Every row gives one point. The last column is the point's height on a tilted bowl or saddle (a function of degree 2), plus a little noise. Along how many of its main directions does it bend up, bend down or stay straight?

Points, 10 rows:
17, -21, -17
10, -3, -18
-2, -14, -31
-39, 35, 5
55, -20, 41
-42, 35, 5
60, -53, 60
-52, -25, -30
-1, 23, -3
47, 20, 52
Directions: 2 up, 0 down, 0 straight

Points:
28, -20, 37, 10
15, -12, 6, 5
-14, 3, 4, 14
27, -2, -34, -3
6, -2, -8, 4
-32, 2, -33, -6
-12, 33, 5, 12
-34, 14, 42, 60
-60, 16, -24, -26
-28, -6, -14, 8
8, -4, -5, 4
22, -5, 19, 5
-4, 7, 13, 17
17, 49, 1, 17
-21, -22, -3, 24
-20, 41, -24, -12
22, 26, 28, 21
Directions: 2 up, 1 down, 0 straight

Points, 27 rows:
59, 30, 18, -25, 60
6, -31, 37, 4, 12
17, -12, 0, 3, 10
3, -27, -60, 0, 39
-23, 8, 23, 13, -5
-10, -6, 40, 6, 0
3, 30, 0, -6, 9
-25, 0, -1, 21, -3
-50, -34, -20, 13, 16
-22, -18, 11, 5, -3
-1, -14, 22, -9, 5
-25, -2, -15, -17, 10
3, -6, -40, -7, 22
18, -17, -10, -11, 16
11, -30, 16, 30, 9
-30, 9, 1, -26, 11
10, -24, 4, -24, 17
-19, 39, -25, 9, 19
-11, 51, -21, 34, 28
-1, -6, 23, -5, 2
22, 0, -9, 31, 17
-32, -13, 38, 48, 0
19, -11, -12, -8, 16
22, 8, -11, 8, 16
-5, -4, 15, -13, 3
-3, 24, 6, 17, 2
6, -3, -10, -29, 17
Directions: 4 up, 0 down, 0 straight

Points (41 x 7):
11, 18, 3, -10, 23, -4, -5
13, -8, -8, -10, -4, 20, -3
-12, 2, 13, 1, 9, -14, 0
-37, -20, -11, 13, 14, -23, -2
-10, 5, -15, 25, -2, -5, -15
-37, 14, -7, 30, -23, 12, -32
3, -10, -34, 3, 15, 18, 4
-19, -8, -8, 23, -11, 10, -16
36, -38, -41, -34, -30, 35, -29
-8, -57, 21, 2, 14, 20, -36
-10, -9, -10, 20, -30, 8, -31
11, 9, -19, 4, -25, -39, -32
-26, 14, -20, 0, -47, -41, -53
-5, -5, 18, -7, -9, 18, -14
-7, -40, -12, -16, -12, -8, -34
14, -5, -50, -17, 4, 10, -3
17, -18, 21, -25, 8, 20, -26
19, 1, 25, 15, 21, 28, -3
18, -1, -31, -20, 5, -7, 2
-1, 1, -27, 4, 3, -27, -12
27, -11, -4, -41, -38, -6, -35
-19, -6, 3, 14, -10, 35, -10
21, 4, 3, -4, 2, 0, 0
3, 10, -25, 36, 20, -11, -21
6, -17, 28, -53, 10, 7, -60
4, -35, 10, -11, -34, -21, -50
17, -34, 24, -13, 6, -22, -33
-22, -13, -15, -4, 21, 8, -3
-4, 18, -20, 43, 8, 15, -19
12, -25, -10, -60, 31, -8, -27
-16, 0, 15, -20, 51, 14, -21
-11, -2, -21, -8, -7, 28, -18
4, -18, -45, -13, -11, 2, -24
6, -34, 10, 7, -33, -12, -49
26, -2, 2, 19, 0, 23, 7
-15, -23, 6, -8, -7, 24, -23
15, -5, 36, -2, 15, -42, -29
14, 3, -1, -24, 23, -23, -4
1, -21, -46, 2, -8, 8, -20
23, 50, 13, 13, -38, 15, -21
-16, -9, -11, 26, 37, -7, 4
Directions: 1 up, 3 down, 2 straight

Points, 74 rows:
28, -12, -8, -10, 5, -9, -12, -5, 28
-1, 0, -36, 24, 16, 54, -4, 4, 48
-9, 26, 42, 7, -25, -6, -24, 14, -6
45, -15, -47, 3, -10, -13, -28, -37, 48
7, 39, -4, 3, -6, 52, -10, 0, 24
-4, 37, 1, -8, -27, -21, 25, -11, 18
-15, -9, -15, -6, -4, -29, 35, -28, 19
21, -2, 2, -4, -3, 22, 25, 0, 10
7, -9, -2, -15, 0, 6, 18, -29, 9
-35, 23, -24, 6, 20, 2, -18, 8, -13
-10, 15, -22, -25, 5, 8, 15, -39, 10
-9, 0, 2, -8, -15, 29, -2, 31, 1
19, -10, 20, 16, 5, 36, -11, -15, 11
7, 10, 0, -15, 1, -22, -21, -11, 11
-3, 0, -3, 31, 6, 18, -17, -18, 8
17, -17, 5, -1, 19, -2, -30, -6, 28
5, 34, -1, 10, -10, 34, -4, 9, 13
27, -11, -15, -12, 13, -5, 12, -19, 33
1, 22, 17, 46, 21, 7, -5, -9, 24
1, 15, -15, -27, 41, -8, -25, 29, -2
-23, 11, -43, -4, -15, 25, -5, -4, 12
18, -20, -36, 12, 29, 16, -2, 1, 38
33, 13, 2, 9, 14, 5, 15, 24, 16
4, -10, 1, -33, -28, -43, 23, -28, 35
32, -1, -17, -13, -5, 17, -11, -25, 32
6, -5, -23, 28, 14, 11, -19, 16, 22
2, 6, -3, -2, 4, 30, -21, -1, 13
24, -28, -15, -12, -4, 5, -19, -19, 31
-1, 28, -24, 0, 1, 9, -2, 38, -10
-6, -29, -6, -4, -23, 4, -6, 19, 18
-44, -1, -3, 19, -42, -9, 14, 5, 30
56, -25, 5, -9, -38, -14, -31, -3, 27
9, -9, -29, 18, 9, -13, 35, -11, 28
40, -18, -33, -9, 23, -2, -10, 13, 52
-31, 31, -2, -33, -33, 1, -23, -1, 1
-11, -9, -16, 2, 36, 32, 4, 11, 24
47, -30, 16, 1, 38, 5, -17, -9, 54
40, 2, -2, 21, -9, 22, 15, -14, 29
-19, 15, 9, -46, -15, 2, 15, 34, -24
-10, 25, -8, 15, -19, -5, 10, 1, 9
24, -13, -1, 20, 3, 0, -24, -5, 17
-14, -21, 8, -10, -5, 30, -8, 7, 11
-11, 5, -33, -19, 8, 21, 14, -12, 13
9, -14, 7, 0, 27, -12, -24, -11, 24
25, -10, -7, 13, -1, 11, -34, -24, 14
-6, -16, -29, -15, 26, 1, -10, 21, 22
2, -21, -31, 0, -2, 21, -2, 6, 24
23, 26, -17, 56, -4, 9, 22, 1, 53
18, -8, 10, -11, 0, 24, -16, -35, 4
27, -3, 0, 6, -4, 8, 18, 4, 14
11, -3, 8, 6, -3, -11, -29, -21, 3
-6, -9, 20, 13, -26, -20, 16, 5, 9
3, 14, 20, 16, -7, 0, 27, 2, 11
7, 0, -32, 6, 18, 17, -12, 19, 18
20, 5, 3, -35, -43, 14, 7, -60, 4
7, 17, 12, -15, -3, -1, -11, -9, -1
-21, -36, -12, 24, 31, 12, -16, 43, 60
-20, -8, -2, -15, 6, 8, 7, 27, 5
-15, 16, -4, -19, -8, 6, -22, 34, -3
0, -1, 27, -1, -21, 4, -27, -15, -11
1, -10, 19, -17, -9, 22, 9, 0, -10
-12, 16, -22, -5, 11, 2, 16, 6, 2
38, -24, -18, -22, -11, -29, 26, 19, 39
-3, -26, -36, 9, -5, -23, 26, -1, 25
-34, -16, -3, -9, -29, -26, -9, 20, 38
7, -9, 55, -14, -16, -13, -8, 9, -14
-7, -29, -29, 20, -29, -15, -18, -5, 17
15, -10, -8, -15, -12, -5, -2, -19, 15
-5, 5, 25, -6, 13, -21, 26, 11, 8
28, 40, 39, -11, 1, 0, -33, 11, -11
22, 23, -8, 19, 1, -24, 12, 33, 10
-16, 27, 0, 16, 9, 28, 24, 23, 17
6, -27, -22, 25, 21, -3, -9, -40, 4
15, -5, 0, 13, 12, -16, 11, 10, 18
Directions: 4 up, 2 down, 2 straight
